Each point is reached from the start by the listed moves, each made once or not at all, plus a little noise. Say if it took an odd or an even number of moves. Then give how often each move was made.

Moves:
(1): 0.070,0.030,0.064,-0.015
(2): -0.064,0.029,-0.027,-0.013
(3): -0.044,0.006,0.054,-0.021
Start: 0.004,-0.022,-0.023,0.012
Points:
0.031,0.011,0.095,-0.021 -> even (1, 0, 1)
-0.041,-0.019,0.032,-0.008 -> odd (0, 0, 1)
-0.031,0.043,0.070,-0.035 -> odd (1, 1, 1)

Moves:
(1): -0.008,-0.010,-0.005,-0.004,0.011,0.020,0.000,0.017,0.029,0.012,0.000
(2): -0.003,0.029,0.038,-0.039,0.017,-0.009,0.014,-0.013,0.000,0.004,0.038
(3): 0.003,-0.022,0.000,-0.019,0.002,-0.009,-0.018,0.018,-0.009,-0.011,-0.026
(4): -0.006,-0.066,0.006,0.020,0.033,-0.020,-0.014,0.005,0.029,-0.068,-0.026
(5): -0.057,0.004,-0.018,-0.038,0.024,-0.020,-0.006,0.005,-0.027,0.011,-0.007
(6): -0.004,-0.030,0.008,-0.044,0.038,0.010,-0.014,-0.030,-0.015,-0.009,0.036
(7): -0.001,-0.018,0.009,0.000,0.006,-0.012,0.029,0.014,-0.028,0.002,-0.017
(8): -0.023,0.003,-0.065,-0.012,-0.011,-0.031,0.028,0.105,-0.047,-0.018,-0.030
Start: -0.032,0.021,0.027,-0.026,-0.014,0.007,-0.040,-0.025,0.006,-0.012,0.007
Points:
-0.118,-0.067,-0.039,-0.102,0.068,-0.057,-0.047,0.059,-0.054,-0.098,-0.024 -> even (0, 0, 0, 1, 1, 1, 0, 1)
-0.091,-0.026,0.018,-0.126,0.048,-0.012,-0.079,-0.031,-0.045,-0.020,0.008 -> odd (0, 0, 1, 0, 1, 1, 0, 0)
-0.043,-0.072,0.040,-0.051,0.056,-0.006,-0.065,-0.052,0.022,-0.090,0.015 -> even (0, 0, 0, 1, 0, 1, 0, 0)
-0.093,-0.083,0.025,-0.062,0.050,-0.055,-0.048,0.018,-0.031,-0.079,-0.068 -> even (0, 0, 1, 1, 1, 0, 1, 0)

Moves:
(1): -0.018,-0.052,0.001,-0.001,-0.038,0.015,0.003,-0.011,0.013,-0.012,0.006,-0.015,-0.011,-0.027,0.035,-0.046,-0.014
(2): 0.002,0.016,-0.005,0.013,-0.006,-0.006,0.020,-0.010,-0.004,-0.001,0.036,0.012,0.032,0.017,-0.020,-0.032,-0.029
(3): -0.021,0.026,-0.017,-0.003,0.019,0.004,0.003,-0.035,0.004,-0.028,-0.031,-0.004,-0.041,0.006,0.047,0.033,0.014
(4): -0.004,-0.023,-0.020,-0.017,0.057,-0.049,-0.035,-0.032,-0.025,-0.021,0.017,0.015,-0.022,-0.011,0.046,-0.054,0.064
(5): 0.032,0.001,-0.008,0.011,-0.001,-0.052,-0.008,-0.023,0.017,0.011,0.024,-0.022,-0.008,-0.022,-0.036,-0.042,-0.015
(6): 0.001,-0.038,0.002,-0.023,-0.008,0.009,-0.006,-0.003,0.011,-0.008,0.005,-0.021,0.000,0.032,0.012,0.033,0.014
(7): -0.005,-0.026,-0.047,0.025,0.033,0.030,-0.048,0.035,-0.009,-0.034,-0.002,-0.046,0.024,-0.015,-0.011,0.047,-0.007
(8): -0.013,-0.008,0.029,0.002,0.019,-0.010,-0.028,-0.004,-0.007,-0.029,-0.013,-0.024,-0.039,0.010,0.056,-0.031,-0.020
(9): -0.018,-0.033,0.031,-0.001,0.022,-0.004,0.035,-0.022,-0.040,-0.005,0.000,-0.026,-0.023,-0.008,-0.020,-0.003,0.017
(10): -0.015,0.005,0.025,-0.004,0.007,-0.013,-0.017,-0.017,0.026,0.003,0.009,0.000,0.007,-0.002,-0.030,-0.023,0.010
(11): 0.006,-0.020,-0.005,0.069,-0.039,0.012,0.048,0.017,0.011,-0.026,-0.020,0.021,0.024,0.048,-0.001,0.039,0.052
(12): -0.004,-0.016,0.020,0.009,0.004,-0.015,-0.023,-0.044,-0.004,0.036,-0.035,0.012,0.021,-0.005,-0.013,-0.040,-0.024
(13): -0.012,0.037,0.005,-0.022,-0.026,-0.026,-0.024,0.004,-0.047,-0.015,-0.037,-0.034,-0.008,0.015,0.016,0.003,0.056
(14): 0.026,0.036,0.018,0.009,0.014,0.024,0.020,0.011,0.014,-0.032,0.003,0.005,0.040,-0.022,0.006,0.022,0.007
Start: -0.002,0.053,-0.078,-0.009,-0.023,-0.022,-0.021,0.020,-0.021,0.027,0.025,0.008,0.007,-0.011,-0.059,0.001,0.042
Points:
-0.016,0.061,-0.059,-0.013,-0.086,-0.102,-0.044,-0.038,-0.015,0.014,0.063,-0.052,0.021,-0.028,-0.095,-0.142,0.050 -> odd (1, 1, 0, 0, 1, 0, 0, 0, 0, 1, 0, 0, 1, 0)
0.013,0.065,-0.071,0.014,0.014,-0.112,-0.056,-0.044,-0.044,-0.122,-0.027,-0.056,-0.050,0.046,0.091,0.002,0.212 -> even (0, 0, 1, 1, 1, 1, 0, 1, 0, 0, 1, 0, 1, 1)
-0.050,-0.038,-0.021,0.021,-0.079,-0.092,-0.014,-0.113,-0.031,-0.016,-0.055,-0.081,-0.035,0.026,-0.047,-0.045,0.150 -> odd (1, 0, 1, 0, 1, 1, 0, 0, 1, 1, 1, 1, 1, 0)
-0.018,-0.035,-0.047,-0.008,0.023,-0.091,-0.121,-0.035,-0.102,-0.012,-0.035,-0.153,-0.026,-0.002,-0.054,-0.031,0.063 -> odd (0, 0, 0, 0, 1, 1, 1, 1, 1, 0, 0, 1, 1, 0)
-0.059,-0.063,-0.047,0.041,0.011,-0.011,-0.062,-0.035,-0.070,-0.017,0.018,-0.079,0.009,-0.040,-0.030,-0.106,-0.036 -> even (1, 1, 0, 0, 0, 0, 1, 1, 1, 0, 0, 1, 0, 0)
-0.035,0.055,-0.100,0.006,-0.015,0.008,-0.089,-0.018,-0.050,-0.060,-0.072,-0.073,0.028,-0.057,0.022,0.017,0.076 -> even (1, 0, 1, 0, 0, 0, 1, 0, 0, 0, 0, 1, 1, 1)
